Each row of a before or after table is a point. The points were changed in one or more steps. Then noise was added and the rows were shuffled. The steps act on columns, c1 being the first. What was done? A step turns or swaps two columns, mirrors them in a line or flattens them onto one, adds a multiple of one to another, or multiplies or shifts one. Angles are multiples of 10 degrees, from the lower column toward the higher: turns from -170 to 170, lines from 10 to 170 but not 90. Use the fewest steps. Two steps may share a column if one is a turn and the other turns, adds or multiplies; they go together, in the order done. Otherwise the lowest column goes first.

Before (13 x 2):
[[-27   8]
 [-23  -7]
 [ 17  54]
 [ 31  54]
 [ 26  29]
 [-34  51]
 [ 34  -7]
 [  9 -11]
 [-29  -8]
 [ 19  -9]
 [-15  14]
 [-19  45]
 [-32  12]]
After (13 x 2):
[[-21  -7]
 [ 19  27]
 [-47  -2]
 [-18  35]
 [-23 -23]
 [-61 -14]
 [ 13   4]
 [ -2 -28]
 [ -1 -23]
 [-45  35]
 [-43  46]
 [-17 -24]
 [ 15  13]]
Steps: turn c1 and c2 by 70 degrees

Before (13 x 3):
[[  3  -9  35]
 [  5  16   6]
 [-15  -5  15]
 [-13  12  -4]
 [ 59  -3 -13]
 [ 12  -2  27]
 [ -4  41  -2]
 [ 52  24 -24]
 [-41  21  17]
 [  5 -13  19]
 [ -5 -13  -6]
 [ 60 -13   6]
 [-35  10   8]]
After:
[[  0  13  -4]
 [  0 -15 -21]
 [  0  -2 -22]
 [  0 -16   6]
 [  0 -13   1]
 [ -1   6 -13]
 [  0 -28   0]
 [  1  -6 -14]
 [  0 -16 -33]
 [ -1  -7  12]
 [ -1 -31  28]
 [  0  11   8]
 [  0  -4  33]]
Steps: multiply c1 by 0; turn c2 and c3 by 140 degrees

Before:
[[ 16  14  20  11]
 [ 27  32 -14 -60]
 [ -4  26  25 -54]
 [  3  -8   9  -4]
 [-27  -6 -37 -29]
 [-20  14  11 -10]
 [-12   5  30   5]
 [ -7 -31  23 -11]
 [ 15  16  -9   7]
 [ 34  19 -24 -45]]
After:
[[ 32   5 -26 -46]
 [ 22  13 -16 -61]
 [-10   3  32   8]
 [-20   6  10 -11]
 [ -3  11  24 -52]
 [-27  -1 -38 -28]
 [-10 -12  23 -12]
 [ 16   8  -7   5]
 [  4  -4   5  -4]
 [ 15   7  18  11]]
Steps: multiply c2 by 0.4

Before (13 x 8):
[[  6   6  15  -9   1   7  60   1]
 [ 13  -2 -10   2   5  11   6  23]
 [  4   7 -10  12 -10  13   8  -7]
 [  1  -3   5   7  -9 -21   5  -9]
 [  3   0   8   8   3   7   6  26]
 [ 22   6   0   7 -10   8  -3  -9]
 [  0   3  17  10   7 -23   9  -6]
 [  5   4  -6  -7   6  -8   1   2]
 [  3  24  -5  11  -3  -1   2   5]
 [  2  36  -7   8   1  10  10  -2]
 [ 26   1  -9  10   2   7  25  -3]
 [ 29  -1  -5  -4  -1 -25   4  -7]
 [ 19  -1  -1   1   6  -4  10 -11]]
After (13 x 8):
[[ 16   3   3  24   2 -12   3 -19]
 [  7  26  -3  24   0   7  22  -1]
 [ -8   4  -2 -21   2  -3   2  -5]
 [  8   8  -4  36  -3  13   7   2]
 [-22   1   2  21  -4  -4   1   5]
 [-22   6   6  30   4  -8   6   4]
 [ -3   2  -1  21  -3  22   2 -11]
 [-13   4  -1   3   3  15   4  -7]
 [ -3  12  -4  30   1  20  11 -18]
 [  5  33   5 -27   1   6  28  -5]
 [ 15   1  -4   6   2  -3   2 -25]
 [-34   1  -2 -13  -1   9   1 -18]
 [  0  15  -2  33  -1  -2  13  -5]]
Steps: turn c1 and c8 by -130 degrees; turn c1 and c6 by -60 degrees; flatten c2 and c7 onto the line at 40 degrees; multiply c3 by 0.4; multiply c4 by 3; multiply c5 by 0.4

Before:
[[ -9 -22 -18  -9  -7   6   2  -6   9]
 [  0  -5   6   8 -10 -13  24 -15  -4]
 [  5 -10  13   8  15   1   4 -15  -3]
 [ -7  12  -3   5 -13  12  20  15   6]
 [  8   8  11  10  -1  -5   1  -3   0]
 [ -1  11   6   0  -4   9   2   2  -4]
 [-12   8  10   5  -3 -12   5 -13   4]
 [ -3 -11 -13  -5 -26   4 -13  -2  -1]
 [-18  -4   3 -17  -6   4  -2  28  11]
 [  9   2  -1 -10   5  -1  12  -7   3]
 [  0  11  11  -2   8   6  -6   0  -1]
 [-11 -10  -9  10   6   7  -4  -2  11]
 [ -2  -8 -11  -6 -34  -6  13   6  19]
 [ -3   4  -3  -7  19 -10  15  17  -1]]
After:
[[  0  10  10   0  -8   2 -15  -1   1]
 [ -5  -6 -11  -1  25 -22  32   6 -19]
 [-12  12  -2  -7  -4 -19  50  10  -4]
 [  7  -6  10  -8  16   0  61 -13   8]
 [ -2  11   6   3  -4 -10   4   2   1]
 [  0 -12 -14   6  15 -23 -31  -3   0]
 [ 12 -11  16  -7 -10  10  11  -9   5]
 [ 11   3  -5   8  -2   4  30  -2  -7]
 [ -3   8  11  -5  12   5  12 -18  -2]
 [ 10  10  15  -7   4   3   3   3   4]
 [ -9 -10  -5 -14  -9   2  -8  -8  -7]
 [ -3 -22 -21   4   0  -8   5 -10 -12]
 [-10   6  -6   8  -6  22  37  14  -1]
 [-31  -5   0  12   1  -7  -7  14 -18]]
Steps: turn c1 and c8 by 30 degrees; turn c4 and c9 by 160 degrees; add -0.3 times c4 to c3; turn c5 and c6 by 130 degrees; multiply c7 by 2.5
